Each row is a point. Each copy is the shape, with its points in the same order, turned, moved and blurred by noise. Say if it was mirrored as well.
In the rows, 128 means zero.

Shape (7 x 2):
[[ 83 177]
 [134  90]
 [127 162]
 [ 62 156]
 [126 109]
 [129  76]
 [114  75]]
Copy 1, 7 rows:
[[ 55 107]
 [155 125]
 [ 84 141]
 [ 67  79]
 [132 123]
 [165 115]
 [161  99]]
Copy 1 is: only turned
Copy 2, 7 rows:
[[ 89  77]
 [129 171]
 [135  94]
 [ 61  94]
 [120 149]
 [124 185]
 [ 98 176]]
Copy 2 is: mirrored
Copy 3, 7 rows:
[[166 174]
 [112  91]
 [164 129]
 [133 182]
 [118 110]
 [ 93  81]
 [ 84  98]]
Copy 3 is: only turned
Copy 4:
[[184 170]
 [132  76]
 [139 150]
 [204 147]
 [138 104]
 [142  69]
 [155  60]]
Copy 4 is: mirrored

Shape:
[[160 137 141 143]
 [182  31 153  84]
 [110 118 122 107]
 [126  92 119 150]
 [103  67 145 109]
 [136 138  26 100]
 [151 132 104 113]]
Copy 1:
[[135 172 123 114]
 [198 119  73  34]
 [119 107 115 112]
 [164 123 118 129]
 [161  83 127  85]
 [ 97 113  35 170]
 [119 144  86 120]]
Copy 1 is: only turned
Copy 2:
[[159 131 153 115]
 [141   8 144 108]
 [ 98 118 112 117]
 [134 109 113 156]
 [ 90  80 128 147]
 [140 139  25  84]
 [144 127 107  92]]
Copy 2 is: only turned

Shape, 14 rows:
[[154 113 138 121  46 149  87 127]
 [ 97 107 102 139  92 128 112 138]
 [146 140 166 103 106 122 110 140]
 [ 87  55 140 185 137 115 184 134]
 [119 143  91  54 164 168  79 146]
 [202 121 121 130  92  93 119 154]
 [133 160 127  77 124  98 112 141]
 [ 96 234 101 114 168 196  68 136]
 [111 104 140 135  91 131 166 197]
 [155 107 159 111  87  95 138 137]
 [ 77 162 113  87 176 125  50 147]
 [108 125  97 134  90 129 165 121]
 [172  93 128 140  33  72 109 169]
 [208  84 146 156 102 120 155 167]]
Copy 1:
[[126 124 150  74  94 143  63 117]
 [106 101 104 112 100 124 115 138]
 [147 139 172 123 116 122  99 156]
 [115  40 110 186 151 109 124 102]
 [136 180 141  89  79 101 195 141]
 [173 105 149  73 152  88  77 150]
 [128 151 161 107 123  96 132 185]
 [156 213  96 108  96 188 197 182]
 [145  42 150 130  99 127 121 154]
 [131 102 175 119 136 100  79 145]
 [130 198 101 139  75  96 171 175]
 [ 96  83 128 104 146 140 131 146]
 [143  72 142  72 115  88  31 159]
 [196  63 161 102 155 103  83 108]]
Copy 1 is: mirrored
Copy 2, 14 rows:
[[147 164  97 154  72 154 142 181]
 [107 156 106 180 143 157 154 155]
 [144 135 131 115 105 116 136 161]
 [ 88  86 114 208 128 128 177  72]
 [128 141  65  79 198 150 112 175]
 [182 153 100 148 106  83 186 168]
 [155 146 137 106 162 121 149 164]
 [ 64 210  89  79 189 107  59 161]
 [ 80 110 116 144 110 123 208 145]
 [159 120 135 145  98 126 172 143]
 [108 134 121 115 216 131  79 183]
 [115 168 116 157 139 150 186 109]
 [164 148 125 192  79 117 206 199]
 [156 112  73 159  78  73 200 137]]
Copy 2 is: mirrored
Copy 3 (14 x 8):
[[119 168 150 137  64 108 102 132]
 [135 124 143  96  72 139 156 121]
 [ 85 141 126 127 118 120 115 162]
 [160  49 121 161 100 156 184  95]
 [ 73 106 112  28  93 160  67 161]
 [131 152  90 126 106  65 127 150]
 [ 68 139 111  84 131 121 133 142]
 [132 164 134  11 141 223  89 190]
 [114 110  89 153  63 151 176 159]
 [ 92 136 116 151 108  95 138 133]
 [ 78  95 166  13 128 162 116 177]
 [129 130 103 112  93 154 160  84]
 [122 159 123 144  54  39 169 142]
 [157 115  76 173  93  73 124 153]]
Copy 3 is: mirrored

Shape, 16 rows:
[[ 97 146 107 114 175  93 114 139 208 150 150]
 [183 108  89 121 135 126  95 134 115 189 166]
 [ 76  78 200 100  82 150 175  96 146 120 108]
 [188 200  91 136 119 113 146 138  78 169 215]
 [ 77  97 157 148  55 191 156  69 109 140 123]
 [ 81  85 126 130 115 177 172 123 156 109  78]
 [169 167 117 168 152  90 147 168  79 191 153]
 [127 157 116  50 185  89  87 201 168 135 122]
 [137 144  97  78 128 128 116 189 191 100  96]
 [183 139 121 149 155 136 154 151  90 168 165]
 [148 130 161 132 117 150 145  71 153 115  81]
 [158 113  92  92 156  79 134 124 113 128 159]
 [116  99 193 149  68 152 138 116 151 146 113]
 [ 90 125  97  97 124  76  85 142 157 108  76]
 [ 94  98 165 145 125 163 103 113 129  75 128]
 [163 189 117 117 164 145 130 128  67 213 161]]
Copy 1:
[[164 154  86 167 166  77  86 160 200 141 136]
 [234 124 142 130 114  81  97 102 123 163 126]
 [ 53 109 138 108  78 156 119 126 195 165 141]
 [246 115 115 105 173 151 107 112  68 137 164]
 [ 70 101 115  63  59 127  90  90 134 155 158]
 [ 63 100 101 114  94  98 110 133 164 139  80]
 [213 152 120 154 166 153  99  72  89 142 105]
 [196 198 121 172 158  92 142 202 175 164  92]
 [150 147 109 168 111  90 131 218 148 121  89]
 [209 115 139 115 153 142  89  96 108 151  95]
 [100 124 166 103 104 117  93 124 165  83 120]
 [186 113 156 147 171  86 149 124 141 161 134]
 [ 96 124 141 128  57 151  67 118 156 146 139]
 [111 179 125 182 122  51 147 160 147 137 132]
 [ 71 132 160 103 119  95  67 152 136 174 124]
 [237 171 116  71 153 142 111  81 114 142 115]]
Copy 1 is: only turned
Copy 2:
[[180 145 131  62 143 179 188 124 110 125 129]
 [190 144 118 171 163 161 103 147 150 155 112]
 [ 85  86 154 127  47 122 154  54 142 157 162]
 [198 208  77 172 137 134  91 174 140 123 190]
 [ 59 130 119 154  94 116 118  34 174 145 158]
 [ 71 107 154 131 104 111 194  89 159 114 114]
 [185 169  87 142 166  90 130 187 138 170 173]
 [169 152 164 100 119 193 188 203  67 159 114]
 [126 143 127 118  92 169 198 173  88 111  79]
 [180 151 112 182 155 105 135 159 137 142 170]
 [110 109 138 133 109  88 123  79  89 106 122]
 [177 119 148 126 124 158 110 182 142 114 146]
 [102  97  96 146  88 117 146  60 123 172 135]
 [ 95 117 140  58 113 171 145 165 108 141  90]
 [ 64  84 130 144 136 163 150  95 110 125 165]
 [181 221 143 172 167 111 105 148 124 169 170]]
Copy 2 is: mirrored
Copy 3, 16 rows:
[[ 89 149 190 144 139  70 117  93 219 132 139]
 [136 129 239 150 120 117 114  78 106 146 185]
 [157  72 109 122  68  82 181 175 169 142 148]
 [ 86 176 247 147 131  98 129 121  48  79 168]
 [132  80 107 158  53 107 132 207 118 156 182]
 [159 132 108 119 114 111 147 184 180 179 162]
 [ 89 140 237 160 172 130 154 114  74 124 120]
 [124 156 212  69 140 108 117  51 199 117 100]
 [144 199 161  86 114 105 127  80 187 154 122]
 [137 143 226 164 152 130 148 131  90 116 153]
 [145 124  95 168  97 132 161 122 153 114 173]
 [142 131 192 112 162  67 132  81 119 113 173]
 [144 100 131 170  55 105 167 150 142 161 127]
 [108 130 119  96 131  83  99  64 172 172 125]
 [185 109 118 158  96  97  88 152 152 125 125]
 [ 80 117 240 137 143 172 127 123  92  87 169]]
Copy 3 is: only turned
Copy 4:
[[162 156  94 132 201  97 138 174 102 150  99]
 [127 112 185 165 136 128 106 159 130 167 137]
 [129 185 155  11 119 141 166 158 134  71 134]
 [147 106 134 214 116 151 109 175 102 138 226]
 [ 82 157 154  55 101 195 147 156 116  51 120]
 [146 137 113  49 109 150 165 127 145  83  76]
 [133 130 142 211  89  98 168 157  98 148 167]
 [189 136  86 135 143  27  97 182 138 171 112]
 [188 146  73 128 144  92  99 150 190 124 103]
 [153  94 166 179 103 125 151 145 104 126 160]
 [149 194 151  88 115 140 126  96 115  82 116]
 [144 128 132 124 136 109 126 129 130 193 170]
 [112 181 177  86 120 134 155 168 149  52 120]
 [109 179  71  97 132  89 112 139 154 160  90]
 [100 122 136  66 139 104 125 125 122  58 127]
 [157 117 162 187  74 133 105 186  56 137 163]]
Copy 4 is: only turned

Shape (18 x 12):
[[143 172 110 158  83  59 112 118  66 155 136 127]
 [ 67  95  80  93 164 183 101 112 176 126 233 241]
 [131 117 137 126 141  86 101  72 122  97  73 157]
 [123 117 153 121 150 148  94 150 124 139 115 115]
 [101 163 139 188  80  77 120 108  40 130  90  95]
 [ 59 146  65  65 125 217  70 133 172 123 168 218]
 [161 137 103 124 132 149  78 128 181 100 108 143]
 [137 105 127 145 131 145 109 166 128 127  73 200]
 [148 107 155  83 113 130 117 127  74 132 101 126]
 [138 151 175 123 122 161  52 104 127 110 122 155]
 [ 48 120  38  58 145 185 121 117 196 135 168 188]
 [146 161 125 169 100  83 126 128  96 135 158  98]
 [172 167 106  99 145 143 128 117 102  92 106 181]
 [133 150 146 148  51 109 172  98 125 112 130 135]
 [144  91 112 113 103 130  62 145 107  61 121 137]
 [184 111 116 109 112 129  74  89 135 153  91 159]
 [139 153 152 123  50  63  85 141 111 134 125 138]
 [110 192 147 112 102  42 123 154 120 117 137 128]]
Copy 1, 18 rows:
[[175 201 161 138 167  68 163 133 144 108 110 107]
 [ 40  87 154 111 149  63 100 117  70 211 199 235]
 [124 147 145 116  73  97 135  69 135 118  60 146]
 [104 113 107 120 112 118 110 147 137 148 117  97]
 [173 198 113 116 135  74 170 146 143  52  80 106]
 [ 54  93 142  85 184  85  21 125 112 171 169 215]
 [132 125 121 143 119 115  45  71 126 157 121 130]
 [143 124 103 115  96  76  90 109 198 181 103 160]
 [140 116 110  85 148 102 144 116 133 153  73  93]
 [127 121 144  96  96  97  63 126  85 141 105 106]
 [ 29  95 135 104 200 125  79  96 127 171 174 230]
 [173 166 139 155 149  86 162 133 128 108 141  92]
 [169  97 165 129 151 106  94 111 134 157  65 165]
 [204 151 122  98 141 105 154  85 118  97 149 149]
 [117 109  79 129 142  42  83  83 120 137  85 114]
 [132 176 136 101 126 114  89  78 127 196  78 124]
 [167 173 145  92 142  51 130  84 149 116 135  79]
 [148 122 190 122 153  77 152  96 165  83 149  83]]
Copy 1 is: only turned
Copy 2:
[[147 200 107 102 105  95 131  82 182 131 128 105]
 [124  66 111  84  40 143  57 241  66 147 111 172]
 [150 184 174 151 115 153  82  89 137 160 116 166]
 [131 153 179 168 115 112 123 161 117 131 117 102]
 [156 242 131 115 143 111 102  59 145 126 155  69]
 [157  55 135  77  50 194  98 191  52 142  88 102]
 [132 121 162 171  85 186 109 138 149 106  88 125]
 [ 82 155 170 163  62 167 119 121 104 166 115 123]
 [135 133 173 155 130  85 133  73 110 157 110 110]
 [165 151 185 140  91 149 142 129  97  89 142 141]
 [146  40 125  85  75 189  45 207 101 178  85  99]
 [138 189 102 126 122  97 128 115 184 102 126  96]
 [155 128 102 176  81 160 136  91 109 157 101 147]
 [109 147 108 103 155 141 116  81 165 129 174 117]
 [104 143 168 148 101 135  92  89  97  89  63 123]
 [146 120 196 156  56 132 115  90 158 138 106 138]
 [119 175 164  76 126 115 163  88 166 110 109 123]
 [139 194 113  83 162 140 168 126 160 141  92 140]]
Copy 2 is: only turned
Copy 3 (18 x 12):
[[144 103 130 133 109  57 118 157  96 114 114 209]
 [171 104  30 232 150 221 129  57 206  72 118 120]
 [106 160 101 115  79 116 122  73 110 152 153 126]
 [116 135 160 165 164 138  91  96 141 140 120 111]
 [152 157 188 134  76  83 136 144 103 134 126 200]
 [162 136  52 212 193 202  89  75 214  63 188 149]
 [ 93 166  94 134 175 105 113  65 165 106 145 128]
 [138 176 110 141 111 114  60  83 162  94 102 104]
 [141 116 162 100 130 134  74 105 123 140 139 129]
 [149 145 133 162 161 106  93  29 113 130 165 138]
 [126 122  24 193 153 228 121 120 215  83 171 126]
 [139 120 153 138 143  81 154 137 102 118 109 181]
 [157 162  62  89 161 126  78  94 131 135 127 152]
 [168 133 138 108 118 103 170 128 102  90 152 125]
 [103 122 141  99 138 139  95  45 162  94 130 172]
 [119 108  83 122 127  79  83  79 151 151 164 125]
 [117  96 145 127 120  71  96 105  87  69 152 168]
 [111 130 126 143 134 117 120 142  50  66 120 183]]
Copy 3 is: mirrored
